Each row of a before or after table is a point. The points were changed in one or more steps. Then noise was added and the rows were shuffled. The steps act on columns, c1 being the first. Name the steps. A step turns or swaps two columns, mirrors them in a line or flattens them onto one, adds a multiple of one to another, or multiplies or shifts one. Angles are multiples of 10 degrees, from the lower column toward the higher: turns from -170 to 170, lines from 10 to 170 but not 90. Use the fewest steps. Two steps may share a column if one is a turn and the other turns, adds or multiplies; they go together, in the order done. Otherwise the lowest column goes first.

Before (8 x 2)
| -1.3 | -6.7 |
|  4.6 | -5.3 |
| -3.3 |  3.9 |
|  4.5 | -1.6 |
| -4.6 | -2.6 |
|  1.3 | -2.3 |
| -5.7 | -3.8 |
| -4.0 |  6.5 |
After (8 x 2)
|  -2.1 |  -7.6 |
|  -1.7 |  -5.1 |
|   1.6 | -10.8 |
|   1.8 |  -3.2 |
|  -1.3 |   8.2 |
|  -1.7 |  13.2 |
|   0.6 |  -4.3 |
|  -0.4 | -13.2 |
Steps: multiply c1 by 0.4; multiply c2 by 2

Before (14 x 6)
|  3.8 |  3.8 | -0.9 |  1.0 |  2.6 | -1.4 |
|  7.7 |  2.5 |  4.3 |  3.3 |  2.0 | -7.4 |
| -0.2 | -2.1 | -4.9 |  2.3 | -2.4 | -7.3 |
| -6.8 | -4.0 | -1.8 | 12.0 | -7.7 |  4.4 |
|  1.0 |  8.1 |  5.1 |  1.3 |  1.3 | -2.7 |
|  3.5 |  5.3 | -5.1 |  2.3 | -1.2 | -2.5 |
| -6.3 | -6.2 | -7.9 |  8.9 | -5.5 |  0.6 |
|  4.9 |  1.9 |  2.9 |  1.4 | -0.7 |  2.0 |
|  2.8 |  3.1 |  3.4 | -2.0 | -2.8 | -1.6 |
|  9.9 |  1.6 |  2.1 |  1.4 |  0.9 | -0.6 |
| -1.7 | -3.9 | -4.9 |  2.9 |  6.6 |  6.8 |
|  2.6 |  4.5 |  4.1 | -2.0 |  1.4 |  0.5 |
| -1.6 | -2.2 | -5.0 |  2.6 | -4.1 | -3.2 |
|  4.2 | -0.4 |  5.3 |  2.6 |  1.4 |  0.6 |
After (14 x 6)
|   1.8 |   4.2 |   0.0 |   2.9 |  -2.8 |  -1.2 |
|  -1.6 |  -5.7 |   1.2 |  -1.3 |  -4.2 |  -2.9 |
|  -0.6 |  -5.3 |   2.1 |  -1.9 |  -2.5 |  -6.7 |
|   9.7 |   3.2 |   1.3 |  -2.2 |   0.7 |  -0.3 |
|   5.1 |   4.9 |  -0.8 |  -3.9 |   1.0 |   0.4 |
|   2.5 |   6.6 |  -0.1 |   2.8 |   2.6 |   0.3 |
|   4.4 |   1.3 |   4.4 |   1.5 |   3.4 |  -2.0 |
|  -1.5 |  -6.0 |   0.3 |  -2.9 |   7.1 |   7.2 |
|  -6.3 |  -3.9 |   3.5 | -11.7 |  -7.3 |   4.6 |
|   1.7 |   9.8 |   3.5 |   0.9 |   1.3 |  -3.0 |
|   5.0 |   1.7 |   0.4 |  -1.9 |   0.4 |   1.8 |
|  -6.0 | -10.4 |   3.4 |  -7.5 |  -5.6 |   0.7 |
|   7.5 |   5.4 |   1.6 |  -2.4 |   2.8 |  -7.3 |
|   3.9 |  -1.4 |   7.1 |   1.7 |  -1.7 |  -1.7 |
Steps: turn c2 and c3 by -60 degrees; turn c3 and c4 by -150 degrees

Before (11 x 11)
|  -7.0 |   5.5 |   0.6 |  -2.1 |  -2.9 |   1.6 |   2.9 |   4.5 |  -7.7 |  -5.6 |   2.8 |
|   0.0 |  -3.7 |   1.4 |   0.9 |  -7.2 |   4.2 |  -1.4 |   3.9 |  -8.0 |  -0.1 |   3.0 |
|   0.3 |   0.8 |  -2.9 |  -5.9 |   5.4 |  -2.6 |   2.5 |  -3.6 |   1.6 |   5.6 |   0.0 |
|   3.0 |  -9.1 |  -2.5 | -14.4 |  -3.4 |  -0.5 |  -2.0 |   8.0 |  -2.3 |  -1.9 |   1.9 |
|  -1.0 |   0.9 |  -6.8 |  -1.8 |  -4.4 |  -0.4 |  -3.6 |   1.6 |  -5.9 |   1.2 |   4.8 |
|  -0.2 |   1.5 |  -3.6 |  -0.5 |   9.1 |   0.7 |   2.6 |  -6.0 | -15.6 |   1.0 |  -9.0 |
|   2.9 |   1.5 |   0.0 |  -5.7 |  -3.8 |  -1.9 |  -0.6 |   2.8 |  -2.9 |  -4.9 |  -3.9 |
|  -2.3 |  -1.1 |  -0.7 |  -0.7 |  -3.0 |  -9.8 |  -0.7 |   7.4 |   4.4 |  -2.7 |   5.1 |
|  -7.8 |   0.0 |  -1.0 |  -1.6 |   3.2 |  -2.0 |  -4.9 |  -1.7 |   1.1 |   0.2 |   0.5 |
|  -0.5 |   3.9 |  -6.6 |  -3.8 |   8.7 |   6.8 |   0.6 |   4.5 |  -4.1 |  -2.2 |   0.4 |
|   1.3 |  -2.7 |  -1.6 |  -4.9 |   0.3 |   3.0 |   0.6 |  -2.4 |  -5.2 |  -5.4 |   4.8 |
After (11 x 11)
|  -4.3 |  -1.5 |  -0.1 |  -0.9 |  -3.6 |  -9.8 |   0.5 |   7.4 |  -4.7 |  -2.3 |   4.7 |
| -13.9 |   5.5 |   0.9 |  -1.8 |  -3.2 |   1.3 |  -0.2 |   4.5 |   7.5 |  -5.5 |   2.7 |
|  -2.0 |   1.4 |  -6.5 |  -1.6 |  -4.5 |  -0.6 |  -5.8 |   1.4 |   4.1 |   1.4 |   5.2 |
|   6.2 |  -9.9 |  -2.9 | -14.3 |  -3.2 |  -0.6 |  -2.7 |   7.8 |   1.6 |  -1.9 |   1.6 |
|  -0.3 |   1.1 |  -4.4 |  -0.3 |   9.6 |   0.5 |  -3.0 |  -5.6 |  16.0 |   1.4 |  -9.0 |
| -15.8 |  -0.1 |  -0.8 |  -1.7 |   3.4 |  -1.8 |  -4.1 |  -1.4 |  -3.0 |   0.1 |   1.0 |
|  -1.4 |   3.8 |  -6.4 |  -3.7 |   8.4 |   6.8 |  -1.2 |   4.9 |   3.6 |  -2.1 |   0.0 |
|   2.3 |  -2.8 |  -1.4 |  -4.9 |   0.1 |   3.4 |  -1.1 |  -2.6 |   5.1 |  -5.2 |   5.3 |
|   5.4 |   1.1 |  -0.2 |  -5.3 |  -3.6 |  -2.5 |  -1.9 |   3.0 |   2.3 |  -4.7 |  -3.8 |
|  -0.4 |  -3.9 |   1.3 |   0.6 |  -7.0 |   4.1 |  -3.6 |   3.9 |   7.2 |   0.0 |   2.9 |
|   1.0 |   0.8 |  -2.9 |  -5.9 |   5.3 |  -2.6 |   2.9 |  -3.4 |  -1.0 |   5.9 |  -0.3 |
Steps: multiply c1 by 2; mirror c7 and c9 in the line at 10 degrees

Before (9 x 18)
|  5.7 |  7.0 | -0.7 | -1.1 |  1.0 |  1.2 |  8.2 |  0.1 | -0.7 |  3.1 |  3.0 |  1.3 |  6.1 |  4.8 |  0.9 |  1.4 |  1.0 |  4.6 |
| -2.1 | -6.5 | -3.9 |  1.0 |  3.1 |  0.9 |  1.5 |  2.2 |  3.7 |  0.9 | -5.9 | -0.7 |  4.2 | -4.5 | -0.9 | -9.8 | -6.1 |  2.1 |
|  3.3 | -6.3 |  3.1 | -0.7 | -1.3 |  5.3 | -1.5 |  6.9 | -6.8 | -4.7 |  0.6 | -3.8 |  1.5 | -2.4 | -1.3 | -0.9 | -4.4 | -0.4 |
|  3.8 |  6.9 | -6.4 |  2.3 |  5.0 | -6.4 | -2.3 |  1.3 | -4.9 |  6.3 | -1.3 | -4.2 | -6.0 |  3.5 | -3.8 | -2.2 |  1.2 | -0.3 |
| -2.9 | -6.0 |  4.9 | -2.1 |  3.0 |  4.3 | -5.6 |  0.7 | -4.5 |  2.0 |  4.3 |  8.5 |  4.6 |  1.9 |  6.9 | -1.7 | -3.0 | -1.9 |
|  3.5 |  6.4 | -1.6 |  3.1 |  4.9 |  5.6 | -5.1 | -2.8 |  3.5 |  6.9 | -1.9 | -5.4 |  0.4 | -7.0 |  3.4 | -0.2 | -5.4 |  1.9 |
| -4.7 | -2.8 | -3.9 |  2.4 | -7.1 | -5.2 | -2.6 |  1.8 | -5.9 | -3.1 | -1.4 |  0.0 | -3.6 |  0.2 | -4.7 | -2.0 | -5.2 |  6.1 |
|  2.9 |  5.1 | -4.1 |  2.0 | -0.2 | -0.4 |  6.1 |  5.4 | -1.3 |  4.0 | -3.6 |  3.5 |  6.4 |  6.2 | -1.4 |  1.6 |  6.0 |  4.4 |
| -3.8 |  6.7 | -1.0 | -7.3 | -9.3 | -2.2 |  3.7 |  8.1 | -3.7 | -1.2 | -8.3 |  2.3 | -4.0 |  0.5 |  0.5 | -0.7 |  2.5 |  5.4 |
After (9 x 18)
|  -4.6 |  -2.9 |  -4.1 |   2.4 |  10.2 |  -5.5 |  -2.4 |   1.6 |  -5.9 |  -9.4 |  -1.4 |   0.0 |  -3.8 |   0.3 |  -4.6 |  -2.1 |  -7.1 |   5.9 |
|   3.7 |   6.9 |  -6.4 |   2.3 |  -3.7 |  -6.4 |  -2.3 |   1.3 |  -4.8 |  18.9 |  -1.2 |  -4.0 |  -6.0 |   3.4 |  -3.9 |  -2.2 |   3.8 |  -0.3 |
|   3.7 |   6.5 |  -1.7 |   3.3 |   2.9 |   5.8 |  -5.1 |  -2.9 |   3.4 |  20.7 |  -2.0 |  -5.6 |   0.5 |  -7.0 |   3.3 |  -0.2 |   5.8 |   1.9 |
|   6.0 |   7.2 |  -0.6 |  -1.1 |   0.3 |   1.1 |   8.3 |   0.2 |  -0.7 |   9.5 |   3.1 |   1.2 |   6.3 |   4.7 |   0.8 |   1.5 |  -2.8 |   4.8 |
|   3.4 |  -6.4 |   3.0 |  -0.6 |   4.2 |   5.3 |  -1.5 |   6.9 |  -6.7 | -14.1 |   0.4 |  -3.8 |   1.5 |  -2.5 |  -1.3 |  -0.9 |   1.4 |  -0.5 |
|   2.9 |   5.1 |  -4.1 |   2.1 |  -3.6 |  -0.5 |   6.1 |   5.3 |  -1.3 |  12.0 |  -3.6 |   3.4 |   6.5 |   6.1 |  -1.4 |   1.6 |  -6.0 |   4.5 |
|  -3.6 |   6.9 |  -0.7 |  -7.4 |   4.4 |  -2.1 |   3.7 |   8.2 |  -3.6 |  -3.6 |  -8.2 |   2.3 |  -4.0 |   0.5 |   0.6 |  -0.6 | -12.7 |   5.4 |
|  -3.1 |  -6.0 |   4.8 |  -2.1 |   0.3 |   4.3 |  -5.7 |   0.7 |  -4.6 |   5.9 |   4.4 |   8.4 |   4.7 |   1.8 |   6.8 |  -1.5 |   5.1 |  -1.7 |
|  -2.3 |  -6.4 |  -3.6 |   1.0 |   4.5 |   0.7 |   1.5 |   2.3 |   3.6 |   2.6 |  -5.7 |  -0.7 |   4.1 |  -4.6 |  -0.8 |  -9.7 |   4.4 |   2.0 |
Steps: add -0.7 times c18 to c5; turn c5 and c17 by 120 degrees; multiply c10 by 3

Before (11 x 32)
|  8.0 |  4.1 |  8.9 | -1.6 |  4.4 | -2.5 | -6.6 |  7.1 |  0.7 |  1.5 | -2.1 |  3.0 | -5.8 |  3.8 | -5.8 |  3.5 | -3.2 |  4.1 |  5.3 | -3.0 |  3.6 | -5.6 |  2.8 |  7.8 | -5.1 | -7.2 |  0.9 | -7.5 | -1.9 | -0.1 |  3.8 | -4.5 |
|  0.5 | -3.3 |  6.4 | -0.2 | -2.7 | -1.3 |  5.5 | -5.0 |  1.9 | -5.0 |  4.0 |  1.9 |  2.0 |  7.9 |  1.8 | -3.4 |  5.5 |  2.5 | -3.5 |  3.5 |  3.9 | -1.2 |  6.6 | -3.6 | -2.3 | -2.7 |  6.7 |  2.0 |  2.3 |  4.2 | -5.6 |  3.8 |
|  5.8 |  6.6 |  3.9 | -7.5 |  7.0 |  3.3 | -3.2 |  7.2 |  1.4 |  1.3 | -6.3 |  6.8 | -5.1 |  5.5 | -8.3 |  5.2 | -3.7 |  3.5 |  1.9 |  3.3 | 10.0 | -9.7 |  4.2 |  8.3 | -8.0 | -2.8 | -1.2 | -6.6 | -3.1 |  6.0 |  5.9 | -0.7 |
| -3.7 |  0.7 | -2.3 | -0.7 |  0.6 |  6.3 |  2.7 | -6.2 | -2.8 |  1.0 |  3.3 | -6.8 |  1.4 | -8.1 |  1.1 | -2.1 | -2.9 |  0.7 |  3.4 |  3.0 | -3.0 | -4.0 |  2.2 | -3.4 |  5.9 | -6.4 |  3.5 |  3.4 |  0.3 |  0.0 | -0.5 | -2.6 |
| -0.7 | -1.1 |  0.4 | -8.8 |  4.3 | -2.2 | -1.5 |  2.5 | -0.2 |  3.5 | -5.8 | -2.8 | -1.1 |  0.9 | -6.4 |  4.1 | -2.0 |  3.6 | 10.0 |  0.3 |  3.0 | -3.5 | -0.5 |  1.7 |  4.8 | -2.8 | -4.7 | -5.0 | -0.8 |  0.4 |  6.2 | -0.2 |
|  0.4 | -1.7 |  5.6 |  1.8 | -2.3 |  2.7 |  1.0 | -4.7 | -4.4 | -2.7 |  2.1 |  0.5 |  3.9 |  1.8 |  3.5 | -4.3 |  6.4 | -0.4 | -4.6 |  4.6 | -2.1 |  4.6 |  9.9 | -3.2 | -5.9 | -1.1 |  0.1 |  8.6 |  8.7 |  0.7 | -4.6 |  1.1 |
| -4.2 | -3.3 |  4.4 |  6.2 | -0.3 |  7.4 | -2.8 | -7.6 |  1.0 | -0.9 |  3.1 | -1.5 |  7.1 | -2.0 | -1.2 | -3.0 |  3.5 |  2.3 | -2.0 |  1.9 | -3.1 | -0.3 |  6.3 |  0.5 |  0.6 | -1.3 |  1.2 |  0.7 |  2.7 |  1.4 | -6.3 |  5.1 |
| -1.0 | -1.5 |  1.9 | -2.6 | -2.1 |  4.6 |  3.8 | -4.1 |  3.0 |  0.5 |  6.0 | -6.8 |  3.6 | -5.5 | -4.2 | -4.5 |  1.4 | -4.6 |  3.2 |  5.6 | -2.3 | -1.9 |  3.6 | -0.5 |  0.2 | -5.4 | -1.2 |  0.5 |  3.2 | -5.4 | -3.1 |  3.5 |
|  1.6 |  0.5 | -0.8 | -9.5 |  5.7 | -6.3 | -6.8 |  6.2 |  1.0 | -1.0 | -1.4 | -3.9 | -6.0 | -4.1 | -7.7 |  0.3 | -1.5 |  1.2 |  4.4 |  0.3 |  6.2 | -8.7 | -3.4 |  4.8 |  1.1 |  0.5 | -2.2 | -3.5 | -1.3 |  5.2 |  1.8 | -3.0 |
|  7.1 | -4.3 |  7.3 | -2.4 | -4.5 |  1.5 |  2.4 |  1.1 | -4.3 | -5.6 |  6.7 |  0.0 |  4.7 |  5.5 |  1.3 |  1.9 |  5.0 |  7.3 | -2.4 |  4.5 |  3.4 | -3.6 |  1.0 | -3.6 | -6.9 |  5.6 |  5.7 |  0.5 |  9.9 |  6.3 | -0.9 |  5.2 |
| -3.2 |  2.0 | -2.7 | -5.2 | -2.4 | -0.6 | -4.6 | -7.4 |  2.2 | -1.5 |  0.3 | -4.6 |  0.1 | -4.9 | -3.5 |  1.4 | -4.9 | -1.7 | -0.3 |  2.2 | -2.1 | -1.4 | -0.8 |  0.5 |  4.7 | -0.6 |  1.1 | -0.6 |  0.9 | -7.4 |  3.4 | -0.1 |
After (11 x 32)
|  -0.5 |  -3.7 |   2.2 |  -2.0 |  -1.9 |   3.0 |   3.5 |  -4.1 |   2.2 |   1.1 |  -3.2 |   8.5 |   4.2 | -17.2 |  -3.9 |  -4.4 |  -2.4 |  -4.3 |   3.4 |   5.5 |   4.3 |  -2.0 |   3.5 |   0.1 |   0.0 |  -5.4 |  -1.6 |  -0.1 |   3.4 |  -5.7 |  -3.6 |   3.5 |
|  -3.4 |   5.3 |  -2.5 |  -4.8 |  -2.8 |   2.3 |  -5.2 |  -7.1 |   2.9 |  -1.7 |   1.4 |   4.5 |   0.4 | -15.3 |   0.9 |   1.5 |  -6.1 |  -2.0 |  -0.4 |   2.9 |  -1.3 |  -1.1 |  -1.2 |   0.8 |   4.5 |  -0.2 |   0.5 |  -0.4 |   1.0 |  -7.4 |   3.7 |  -0.7 |
|   5.9 |  16.5 |   4.2 |  -7.2 |   7.6 | -10.1 |  -3.4 |   6.4 |   2.4 |   0.6 |   3.7 |  -8.5 |  -4.9 |  16.7 |  -2.9 |   4.8 |  -8.8 |   3.6 |   1.3 |   2.8 |   5.3 |  -9.8 |   3.7 |   9.1 |  -8.3 |  -2.5 |  -1.1 |  -7.0 |  -2.0 |   5.4 |   5.9 |  -0.7 |
|   0.3 |  -4.6 |   5.3 |   2.2 |  -2.4 |   2.1 |   1.2 |  -4.2 |  -3.5 |  -2.7 |  -1.8 |   0.2 |   4.0 |   5.8 |  -2.9 |  -4.5 |   7.3 |  -0.7 |  -4.5 |   3.6 |   2.5 |   4.3 |  10.0 |  -3.6 |  -6.1 |  -1.2 |   0.0 |   9.1 |   8.8 |   0.4 |  -4.5 |   0.9 |
|   7.4 | -10.7 |   7.1 |  -2.7 |  -5.3 |  -3.1 |   2.1 |   1.1 |  -4.0 |  -5.6 |  -6.4 |   2.1 |   4.1 |  16.5 |  -3.2 |   1.3 |   4.5 |   7.7 |  -2.8 |   4.9 |   1.6 |  -3.5 |   1.2 |  -3.3 |  -7.1 |   5.7 |   6.1 |   0.1 |   9.8 |   6.2 |  -1.6 |   5.5 |
|   7.8 |  10.1 |   9.6 |  -1.4 |   4.9 |  -4.1 |  -7.0 |   7.5 |   0.5 |   1.2 |   0.7 |  -3.8 |  -5.2 |  11.4 |  -1.1 |   3.3 |  -6.4 |   4.8 |   5.1 |  -2.6 |  -1.5 |  -5.5 |   3.0 |   7.5 |  -5.3 |  -7.3 |   1.2 |  -7.1 |  -1.8 |  -0.4 |   3.5 |  -4.7 |
|   0.4 |  -7.9 |   6.8 |  -0.5 |  -2.6 |  -4.3 |   5.4 |  -5.5 |   2.0 |  -5.3 |  -4.6 |   0.2 |   1.7 |  24.3 |  -2.4 |  -3.5 |   5.1 |   2.4 |  -3.9 |   3.5 |  -0.4 |  -1.2 |   6.3 |  -3.4 |  -2.2 |  -2.7 |   6.4 |   1.8 |   2.9 |   4.6 |  -5.5 |   3.8 |
|   1.4 |   1.4 |  -0.9 |  -9.9 |   5.3 |  -6.8 |  -6.2 |   6.4 |   1.4 |  -0.6 |   3.2 |   3.9 |  -6.3 | -12.3 |  -3.5 |   0.7 |  -5.8 |   1.3 |   3.9 |  -0.1 |  -5.5 |  -8.6 |  -3.8 |   4.9 |   0.6 |   0.9 |  -2.5 |  -3.5 |  -1.5 |   5.2 |   1.5 |  -3.1 |
|  -4.1 |  -7.9 |   4.4 |   5.3 |  -0.7 |   4.2 |  -2.4 |  -8.1 |   0.7 |  -1.4 |  -2.3 |   2.7 |   6.9 |  -5.7 |  -4.1 |  -2.6 |   2.3 |   3.0 |  -1.6 |   1.9 |   6.6 |  -0.7 |   6.2 |   0.1 |   1.1 |  -1.4 |   1.3 |   0.6 |   2.3 |   1.0 |  -5.9 |   5.0 |
|  -3.5 |   2.1 |  -3.6 |   0.0 |   0.6 |   4.4 |   2.0 |  -6.5 |  -2.5 |   0.9 |  -0.5 |   7.8 |   1.1 | -24.1 |   3.4 |  -1.9 |  -0.4 |   1.1 |   2.9 |   3.2 |   6.1 |  -4.7 |   2.5 |  -3.2 |   6.1 |  -5.9 |   3.8 |   3.1 |   0.5 |  -0.4 |  -0.3 |  -3.0 |
|  -0.8 |  -2.9 |   0.0 |  -8.8 |   4.5 |  -2.6 |  -1.1 |   2.7 |   0.1 |   3.5 |   5.6 |  -0.3 |  -1.3 |   2.5 |  -2.7 |   4.0 |  -6.5 |   3.8 |   9.1 |   0.2 |  -2.3 |  -4.0 |  -0.2 |   1.6 |   4.8 |  -2.5 |  -4.6 |  -4.8 |  -1.3 |   0.3 |   6.3 |  -1.0 |
Steps: multiply c2 by 2.5; turn c6 and c21 by 80 degrees; turn c11 and c12 by 160 degrees; multiply c14 by 3; turn c15 and c17 by 50 degrees
